Rows are points. The ring and each string are closed loops that go straight from each point to the next, and from the last back to the first. Before rounding, they use only three directions, however many columns there are. How many times does the string pass through the ring? Passing back the other way cancels.

Ring:
[[-0.51 -2.80  1.33]
 [ 1.08 -2.50  0.15]
 [ 3.14 -1.43 -1.15]
 [ 3.65 -0.52 -1.77]
 [ 3.12 -0.06 -1.79]
 [ 1.71  0.03 -0.93]
 [ 0.38 -0.44  0.51]
 [-0.74 -1.43  1.96]
 [-1.14 -2.36  2.17]]
String (25 x 3):
[[ 3.08 -0.92 -2.12]
 [ 2.12 -0.95 -1.17]
 [ 2.89 -0.63 -0.74]
 [ 4.79  0.70 -2.46]
 [ 2.60  0.22 -2.23]
 [ 1.45 -0.35 -1.32]
 [ 1.52 -0.91  0.02]
 [ 1.58  0.36 -0.23]
 [ 0.43  0.13  0.23]
 [-0.17 -0.80  0.29]
 [ 0.44 -1.21  0.38]
 [ 0.52 -1.15  1.59]
 [-1.55 -1.62  3.76]
 [-2.22 -2.20  2.62]
 [-0.28 -1.75  0.39]
 [-0.15 -2.10  1.73]
 [-1.71 -3.39  3.09]
 [-0.43 -3.09  2.35]
 [ 0.86 -2.17  1.12]
 [ 0.06 -3.43  0.88]
 [ 0.66 -2.83 -0.13]
 [ 0.91 -1.94 -0.51]
 [ 1.99 -1.58 -0.15]
 [ 4.26 -1.52 -1.09]
 [ 4.52 -1.09 -1.97]]
Times through: 5

Ring:
[[ 2.46 -0.30 -2.03  2.70 -1.24 -0.45]
 [ 0.88  1.00 -1.66  2.31 -2.25 -0.35]
 [-0.99  2.07 -0.89  1.11 -2.63  0.38]
 [-2.03  2.29 -0.42 -0.37 -2.46  0.94]
 [-2.17  1.63 -0.22 -1.95 -1.67  1.37]
 [-1.19  0.51 -0.23 -2.18 -0.51  1.71]
 [ 0.64 -0.77 -0.39 -0.95  0.80  1.97]
 [ 2.45 -1.56 -0.88  0.99  1.26  1.59]
 [ 3.22 -1.48 -1.59  2.27  0.47  0.57]]
String, 23 rows:
[[ 1.28  0.15 -1.83  1.19 -1.63 -0.38]
 [ 0.88  0.72 -2.59  0.79 -3.13 -1.72]
 [-0.47  2.45 -1.45  2.59 -3.54 -0.50]
 [-0.74  2.01 -0.21  2.16 -1.71  1.46]
 [-0.56  1.48 -0.29  1.34 -1.30  1.48]
 [-2.10  2.82  0.08  1.09 -2.34  1.57]
 [-2.37  2.99  0.03  0.81 -2.60  1.43]
 [-1.35  2.30  0.34  1.91 -1.41  2.17]
 [-0.37  1.25 -0.81  0.77 -1.69  0.75]
 [-0.36  1.35 -1.95 -0.06 -3.15 -1.01]
 [ 0.34  1.91 -1.60  3.10 -3.08 -0.52]
 [ 1.62  0.82 -1.25  3.97 -1.44  0.41]
 [ 3.58 -0.57 -2.75  4.00 -1.66 -1.37]
 [ 2.92 -1.05 -2.63  1.55 -1.22 -1.15]
 [ 5.01 -2.57 -2.81  2.81  0.32 -0.85]
 [ 3.70 -1.74 -0.80  3.54  1.77  1.90]
 [ 1.54 -0.33 -0.38  2.08  0.60  1.98]
 [ 3.80 -2.15 -0.53  3.10  2.47  2.42]
 [ 3.98 -2.40 -1.17  2.35  1.95  1.51]
 [ 3.50 -1.64 -0.38  3.67  2.14  2.49]
 [ 0.92  0.01 -1.05  0.79 -0.63  0.81]
 [ 2.15 -0.75 -2.05  0.99 -0.93 -0.41]
 [ 1.42 -0.23 -2.04  0.47 -1.52 -0.59]]
Times through: 2

Ring, 6 rows:
[[ 0.86 -0.28 -1.47  2.81  0.23  0.29  1.36  1.22  0.57]
 [-0.55  1.56 -0.69  0.04  1.42  0.50  0.24  0.44  0.45]
 [-1.92  2.33  0.78 -3.91  2.68  0.47 -0.12 -1.05 -0.37]
 [-0.85 -0.35  1.18 -3.82  2.18  0.23  1.60 -1.47 -1.28]
 [ 1.31 -3.19 -0.29  1.56 -0.35 -0.63  3.39 -0.01 -0.78]
 [ 1.94 -3.13 -1.31  4.13 -1.13 -0.64  3.28  1.02 -0.05]]
String (31 x 9):
[[-2.25  3.65  0.01 -2.12  2.05  0.10 -0.93 -0.27  0.60]
 [-2.64  4.36  0.54 -4.44  3.45  1.02 -1.49 -0.79  0.19]
 [-0.88  1.38  0.42 -3.36  2.97  1.31  0.30 -0.67 -0.56]
 [-0.65  0.64  0.29 -2.24  2.09  0.63  0.86 -0.56 -0.50]
 [-0.63  0.35  0.06 -0.89  1.11 -0.17  1.15 -0.34 -0.22]
 [-2.19  2.11  0.93 -3.54  2.00 -0.35  0.16 -1.21 -0.32]
 [-2.34  1.96  1.73 -6.18  3.31  0.45  0.18 -2.02 -1.12]
 [-1.49  0.51  2.08 -7.28  4.06  1.34  0.95 -2.36 -1.95]
 [-0.31 -0.78  1.13 -4.17  2.75  1.00  1.74 -1.41 -1.54]
 [-0.06 -1.18  0.92 -3.26  2.24  0.72  2.02 -1.20 -1.43]
 [ 0.23 -2.07  1.25 -3.84  2.35  0.79  2.58 -1.54 -1.90]
 [ 0.55 -1.94  0.47 -1.69  1.52  0.49  2.49 -0.76 -1.26]
 [-0.07 -1.04  0.20 -0.60  0.70 -0.40  2.06 -0.49 -0.62]
 [-0.11 -0.70 -0.05 -0.02  0.52 -0.47  1.84 -0.24 -0.34]
 [ 0.06 -1.41  0.00  0.50 -0.06 -0.98  2.37 -0.30 -0.44]
 [ 0.89 -2.95 -0.20  1.80 -0.84 -1.30  3.36 -0.11 -0.62]
 [ 2.63 -5.36 -0.74  3.75 -1.51 -0.99  4.76  0.43 -0.93]
 [ 2.56 -4.50 -0.95  3.42 -0.84 -0.29  4.10  0.67 -0.74]
 [ 2.73 -4.50 -1.34  4.58 -1.34 -0.52  4.11  1.05 -0.41]
 [ 1.94 -2.99 -1.02  2.75 -0.20  0.10  3.10  0.74 -0.40]
 [ 0.52 -1.11 -0.62  1.49  0.09 -0.37  2.04  0.35 -0.07]
 [ 0.48 -0.95 -1.14  3.39 -1.01 -1.19  2.04  0.85  0.52]
 [ 1.59 -1.84 -2.03  5.80 -1.72 -1.00  2.49  1.75  0.87]
 [ 2.73 -2.62 -2.53  6.44 -1.26  0.11  2.75  2.28  0.75]
 [ 2.60 -2.29 -2.17  4.79 -0.20  0.90  2.45  1.94  0.39]
 [ 0.95 -1.11 -0.77  1.12  0.82  0.56  1.87  0.51 -0.19]
 [-0.12 -0.03 -0.48  0.68  0.51 -0.29  1.37  0.20  0.09]
 [-0.11  0.31 -0.66  0.90  0.61 -0.10  1.12  0.40  0.26]
 [ 0.25 -0.02 -0.61  0.36  1.16  0.54  1.21  0.35 -0.02]
 [-0.19  0.22 -0.36  0.00  1.01  0.10  1.16  0.10 -0.02]
 [-1.48  2.33 -0.30 -0.58  1.19 -0.27 -0.08  0.03  0.57]]
Times through: 4

Ring:
[[ 0.03 -0.88 -0.58 -0.89 -0.16 -1.24 -1.58  0.51 -0.38 -1.95  2.40]
 [-0.59 -4.80 -1.51  0.42 -1.19 -1.05 -0.55  1.19 -0.31 -3.23  1.84]
 [-1.07 -4.63 -1.37  1.23 -0.04 -1.40  0.45  1.82  0.13 -2.29  1.27]
 [-1.23 -0.91 -0.32  1.35  2.24 -1.89  0.81  2.14  0.64 -0.07  1.40]
 [-0.73  1.70  0.20  0.19  3.58 -2.43  0.47  1.62  0.69  1.38  0.76]
 [ 0.36  2.86  0.12 -2.11  3.69 -2.90 -0.60  0.30  0.23  1.75 -0.45]
 [ 0.59  1.97 -0.10 -2.34  2.08 -2.29 -1.48 -0.05 -0.18  0.32  0.62]]
String, 28 rows:
[[-0.45 -0.30 -0.45 -0.31  2.33 -2.27  0.12  1.20  0.32  0.20  0.35]
 [-0.82 -0.12 -0.21  0.57  2.02 -1.84  0.14  1.64  0.42 -0.13  1.58]
 [-0.72 -0.81 -0.43  0.39  1.57 -1.78  0.01  1.49  0.29 -0.55  1.46]
 [-0.76 -2.87 -1.05  0.44  1.18 -1.94  0.44  1.50  0.23 -1.04  0.44]
 [-1.12 -6.69 -2.04  1.19  0.08 -1.85  1.20  1.85  0.17 -2.33 -0.42]
 [-1.47 -6.27 -1.70  2.08 -0.49 -1.23  0.97  2.27  0.21 -2.87  1.31]
 [-1.33 -1.23 -0.22  1.87  0.62 -0.96 -0.01  2.21  0.37 -1.53  3.52]
 [-0.55 -1.61 -0.70  0.10  0.99 -1.70 -0.22  1.26  0.10 -1.08  1.32]
 [-0.43 -5.93 -2.06 -0.22 -0.06 -2.02  0.39  1.02 -0.16 -2.27 -0.88]
 [-1.00 -7.63 -2.34  0.99 -0.56 -1.74  1.01  1.66 -0.01 -2.93 -0.53]
 [-0.83 -6.72 -2.18  0.53  0.17 -2.08  1.06  1.49  0.06 -2.19 -1.10]
 [-0.75 -3.20 -1.16  0.39  1.16 -2.00  0.52  1.48  0.22 -1.08  0.19]
 [-1.02 -0.22 -0.13  1.05  1.67 -1.55  0.09  1.87  0.44 -0.48  2.33]
 [-1.34  1.21  0.41  1.70  2.31 -1.45  0.27  2.31  0.71  0.12  3.16]
 [-0.75  0.61  0.00  0.46  2.00 -1.73 -0.15  1.56  0.39 -0.08  2.05]
 [-0.86  2.88  0.64  0.54  3.55 -2.11  0.18  1.79  0.74  1.41  1.95]
 [-0.10  4.36  0.65 -1.32  5.15 -3.18  0.16  0.93  0.72  3.06 -0.42]
 [ 0.93  1.61 -0.57 -3.52  4.27 -3.82 -0.25 -0.39  0.10  2.30 -3.24]
 [ 0.23  0.92 -0.35 -1.74  2.67 -2.62 -0.53  0.40  0.09  0.71 -0.36]
 [-0.45  1.52  0.18 -0.14  2.08 -1.77 -0.60  1.21  0.27  0.10  2.13]
 [ 0.11  4.04  0.65 -1.42  3.29 -2.29 -1.03  0.61  0.27  1.44  1.47]
 [ 1.53  4.02 -0.03 -4.68  4.33 -3.73 -1.40 -1.09 -0.15  2.62 -2.51]
 [ 1.17  1.93 -0.48 -3.86  3.47 -3.43 -1.02 -0.71 -0.16  1.65 -2.34]
 [ 0.52  0.15 -0.71 -2.38  2.48 -2.84 -0.61  0.03 -0.07  0.54 -1.23]
 [-0.48  1.79  0.26 -0.09  2.26 -1.80 -0.55  1.26  0.32  0.27  2.15]
 [-0.33  3.86  0.74 -0.56  3.68 -2.29 -0.42  1.16  0.54  1.68  1.60]
 [-0.01  3.99  0.51 -1.51  5.06 -3.25  0.16  0.82  0.67  2.98 -0.74]
 [-0.27  1.92  0.00 -0.95  4.37 -3.12  0.56  1.08  0.64  2.18 -0.98]]
Times through: 2
